Each row is a point. Examples show where two turns around zero, p and q, send a point. Where does a point land after both, in the order given? Backwards means that the second turn is done in reverse. Each puzzle has new turns, and all numbers are rounded.

Turn p:
[-43 -19  -1] => [-23  40 -10]
[ 31  13 -16] => [ 30 -19  11]
[ 17  -1 -11] => [19 -7 -1]
[-58  -3  22] => [-52  34   2]
[16 15 -1] => [  9 -16  12]
[38 -6  7] => [ 18 -32 -14]
Turn q:
[-17  40  44] => [-41  24  40]
[-6 11 -5] => [-5 12 -4]
[30 15 23] => [14  7 38]
[ 12  -8 -29] => [ 25   2 -21]
[ -2 -37 -34] => [ 19 -24 -40]
[-15 -21   0] => [-10 -20 -13]
Where do these land?
p, then q: [-17   6   5] => [-18   6   2]
p, then q: [ 8 39 55] => [-40 -53 -15]
p, then q: [ -2  -5 -29] => [15 17 18]
p, then q: [-14 -28  -8] => [  7  29 -12]
q, then p: [ 26 -11 -22] => [ 28 -21  -7]

Turn p:
[-13 -20  41  -3  20 -13] => [  8  13   3 -42 -24 -17]
[-45   6 -13 -19  35  15] => [-23 -13  19 -35  -1  42]
[ 13  27  -9 -30  23 -21] => [-21  20 -32   2 -13  29]
[ 11  25  45  28 -14  -7] => [ 48 -10 -23   2 -25 -15]
[ 36  -7 -18 -12 -32 -20] => [ -8  29  -7  44   7 -17]
[ 19   3 -33   5  11  12] => [-21 -11 -15  13  28   5]
[  4  -3 -16  40  -4 -16] => [26  4 -7  2 37 -5]
[-24 -30   3 -10 -38  49] => [-10 -31  61  14 -10 -20]
Turn q:
[ 7 13 12 23  2 30] => [-16  -6  17  17 -30   2]
[-10  22  38   5  31   2] => [ -5 -15  18  48  11  -7]
[  5   1 -15  25  15 -18] => [ 10  11 -13  13  -3  29]
[-12  12   6  14  -7  20] => [ -9  -8  -2  12 -24 -11]
[35 11 -8 34 -4 -1] => [-23  18   3   4 -19  37]
[  6  26 -42  17  -9 -24] => [-10  -3 -43  -7  -4  37]
[ -9 -30   9 -49 -30 -24] => [  6  16  -6 -38  41 -39]
[-29 -68 -10 -53 -24 -13] => [ 48  20  -5 -55  28 -50]
[  8  12  11 -16  26  29] => [ -1 -32  32   7  -1   1]
Where do these land?
p, then q backwards: [ 51  22  38  23 -57 -13] => [-80 -16  15  34  18   2]
q, then p: [-16  20  -8  22  13  17] => [ 12  -5  19  15  21 -22]
q, then p backwards: [ 14 -19 -25  -1 -18   3] => [-17  -2  17  -4  25 -17]
q, then p backwards: [-18 -24  -5 -26  29  24] => [-22  -4  23  37 -20  15]
q, then p: [-48  -5   2  11   4  -4] => [ 10  20 -18  20  34  -9]
p, then q: [  9 -25 -14  -8  47  -7] => [ 25 -41 -19   0  21 -12]
p, then q: [  9  32  11 -20 -17 -21] => [-28   3 -14 -10 -34  10]

Turn p:
[ 26  22  44  25 -14   4  33  11] => [  5 -47  31  37   9 -17  10 -11]
[ 12 -24 -33 -26  24 -13  -1 -10] => [ -9  30 -33  -3 -14  26  14 -14]
[ -5  11  10 -17   5  10 -58  -7] => [ -2  22  21 -48   0 -12 -15 -21]
[  3  16  31 -25 -56   9  21  -3] => [ -6   2  32  34  55 -10 -14  -3]
[ 41 -34   0  55  19  22   8   2] => [ 41 -20 -11  31 -57 -11  -3 -18]
[-11   5  16 -22 -15 -29 -32 -11] => [-21  32  28 -20  12 -12  12   2]
[ 23  21 -17  17  21  10   6  -5] => [ 26 -24 -12  -9  -6  12  16 -15]
[ -9 -20   0  -3  30   4   0 -17] => [-10   7 -31  -7 -15 -15   2  -8]
[ -1 -12 -12 -26   4  -6  26  28] => [-27  -3 -13  19   2  33  -8   4]
[-79  15 -39  23 -17 -12  -3  12] => [  3   0 -12 -34  13   5 -12  86]
Turn q:
[ 21  33  32 -38  -9  -5 -34 -11] => [ 27 -48  29  11 -25  22   0 -17]
[-37 -19 -11 -13  13  29  27  19] => [-26  29 -20  31 -19 -16   0  26]
[ 35 -23  44 -11 -33  -4  21 -13] => [ 51 -20  23  12  21 -34  -3  16]
[ 28  24 -12  19 -38  34  21 -31] => [ 31  10  18 -49 -20 -18  30  22]
[ 22  32  -7  17  20 -32  12 -23] => [ 30  14  -5 -30  10  39 -13 -12]
[-32  -4  13   0  39 -17  27  19] => [-12  19 -28  27   7  18 -38  17]
[-17 -28   5  39  -2  -2 -29 -20] => [-34   6  30 -20  26 -17 -18 -10]
[ -4   7 -23 -36   3  -7 -23  -1] => [ -8  -4   5  21 -13  23  26 -24]
[-13 -25 -13   6  36  29 -17  14] => [-36  19 -13  10 -19 -23 -16 -24]
[ -3   3 -27  18 -28 -25  -5  47] => [-23 -23 -39 -13  31   5  30   6]
Where do these land?
p, then q backwards: [-33 -42 -17   8  -1  16   7  24] => [-29  15  25   4  30  17  29  19]
q, then p backwards: [ 23  12 -17   6 -13 -57  21  20] => [  4  38 -45 -15  -1  11  29 -24]
q, then p: [ 13  14  -4 -15 -12  10 -71  20] => [ -6  42 -30  38   6 -42  -7  17]
q, then p backwards: [-13   5  10 -17  26  16   8  12] => [  0 -36  -3   7   4   7   8  14]
p, then q: [ 76   9  17  17 -29  19  35 -16] => [ 39  30  21 -52  27 -32 -40 -14]
q, then p: [ 3  5 22 28 12 17  0  4] => [-13  29  18 -17  -2  10  -3  -1]
p, then q: [-14   0  -7 -14 -12   5 -12  15] => [-13 -16   1   6 -20   3  -6  -7]
p, then q: [-10  11  -6   9 -18  20   7 -26] => [ 13   3 -20  -3   6   8  -7 -32]
p, then q: [-19 -14   4 -10 -29 -45  -4  -5] => [ -7 -17 -30  -4 -10  22 -22  35]
q, then p: [-25  -1  -2 -12  75   0   9 -49] => [ 44 -16  42 -50  34 -32 -11 -12]

Turn p:
[ 14  18  -4 -35   4 -36 -34 -24  21] => [ 25  31 -26   5 -18  29 -24  18  30]
[ 31 -31  -5 -31 -30 -40  -2  21  41] => [-11  33  19  35 -48  24  -8 -24  34]
[-27  -5  31  -9  31 -22 -37  32 -29] => [14  2 14  3 42 58 28 15 -4]
[-18   8 -25  -9  26  12  39  -3   9] => [  1 -29   3 -27 -35  -5   1  13 -22]
[ 36 -32 -23 -24 -31  19  20   5 -28] => [-27  12  53   9  -9 -36 -18  13  18]
[-26  -4 -25  27 -24  32   9   0  27] => [ 21 -16   4  -2 -12 -34  -6 -41 -26]
[ 19   9 -31  17 -36 -23   2  30 -11] => [ -6  16  10  57 -11 -16  -3   6 -22]
[-35  26  39   5  11  27   4 -12  22] => [ 19  -4 -31 -44   9  -4  34 -20  -5]
[-13  -3  11  18  26 -25 -24  -7 -12] => [  1  -8 -17   4  29  36  -9   4  -8]
[ 37   6  -2  19   4  35   6 -11  -5] => [-12 -25 -10   4  10 -41  -3   7  22]
[-18   8  33  23  19  21  16 -31 -36] => [-23 -13 -19 -42  44 -11   7   9 -17]
Turn q:
[-27  18   9  -3  29 -28 -14 -23 -12] => [-41   1 -17  -3   8 -30  -6  19 -17]
[42 -9  4 29 32  3  9 37 51] => [ 37 -30  -6  13 -35 -31  33 -18  42]
[-36   2   1 -33 -18  -9   3  15   2] => [ 11   2   5   9  -5   3 -33  19 -36]
[-13   8 -42  23  13 -11 -30   5 -21] => [-38   1 -12   0  -5  -7 -34 -33  15]
[ 28  -3  -6  14   6 -37 -19 -20 -28] => [-21  24  -2  -8  34 -26  -4  -6  32]
[ 26  -8   0 -13 -26  52 -28 -38  14] => [ 18  21 -37 -26   5  57  21   2  12]
[-18  -1 -12   8 -15 -33   8 -11   3] => [ -9  -7  17 -21   5 -13 -28  14   3]
[-29 -23  10   5  -9   1   0  30  -1] => [  7 -28   9  30   2  10 -22   6  -6]
[ 28   1   8  13  -7  33   6 -43   5] => [ -2   6  -6 -32   8  30  42   1  15]
[  9  78  12  -2 -22  -1   4  21  14] => [ -8  45  24   8 -63  -3   8  25   1]
[-19 -33  31 -10   1  26   6 -32  -7] => [  0 -24 -13  -4  36  29  21  20 -23]
[  8 -30 -16 -32  14   5  56  58 -18] => [ 48 -13  40  32   9 -17   1 -48 -39]
Where do these land?
q, then p backwards: [  8  16 -15 -47  16 -39 -30  18 -14] => [  7  24 -16  16 -59  -7  -9 -34  -4]
q, then p: [-46   7  -5  15 -17  19  60   4 -10] => [-26  21  32 -34  51   0  23 -14  11]
q, then p backwards: [-12  -6  -3  39 -36  -5  -1  22 -24] => [ 25 -51 -12 -12   9 -13 -14   8  -9]
p, then q: [ 28   7  36  24 -37 -11  -8   1  31] => [-29 -13   8 -57 -26 -11  -5   1   5]
p, then q: [-24 -21  43 -12   2   6  28  -5  12] => [  7   7  -2 -23   5  11   8  16 -54]
q, then p backwards: [  8  29 -32  25  22  11 -58 -10  12] => [ 35   3  29   3  -4 -23  25 -38  46]
q, then p backwards: [  1   9 -25   1  51  -4  27  14  16] => [-10   3 -10  24 -18  36  34   7  30]
q, then p: [-16  -7   8  -9   6 -56  17  32 -26] => [-13   3 -28  25  38  50   6  -1  -4]
p, then q: [ 46 -19   6  -3 -12  24 -22 -23 -39] => [ -4 -26 -35  18 -27 -47  -8  23   7]
q, then p: [ 10   5   5 -18   4  44 -16 -13  15] => [  1 -10  16  -2 -19 -44  -8  16  -9]
q, then p: [  3 -20 -11  13 -12  39   2 -13  40] => [ -3  -3  35 -11 -22 -31 -13 -10  33]
p, then q backwards: [ -6   1  -6 -27  13 -27   2 -28 -12] => [-17  14  -5  -9 -37  -1 -17 -19   9]
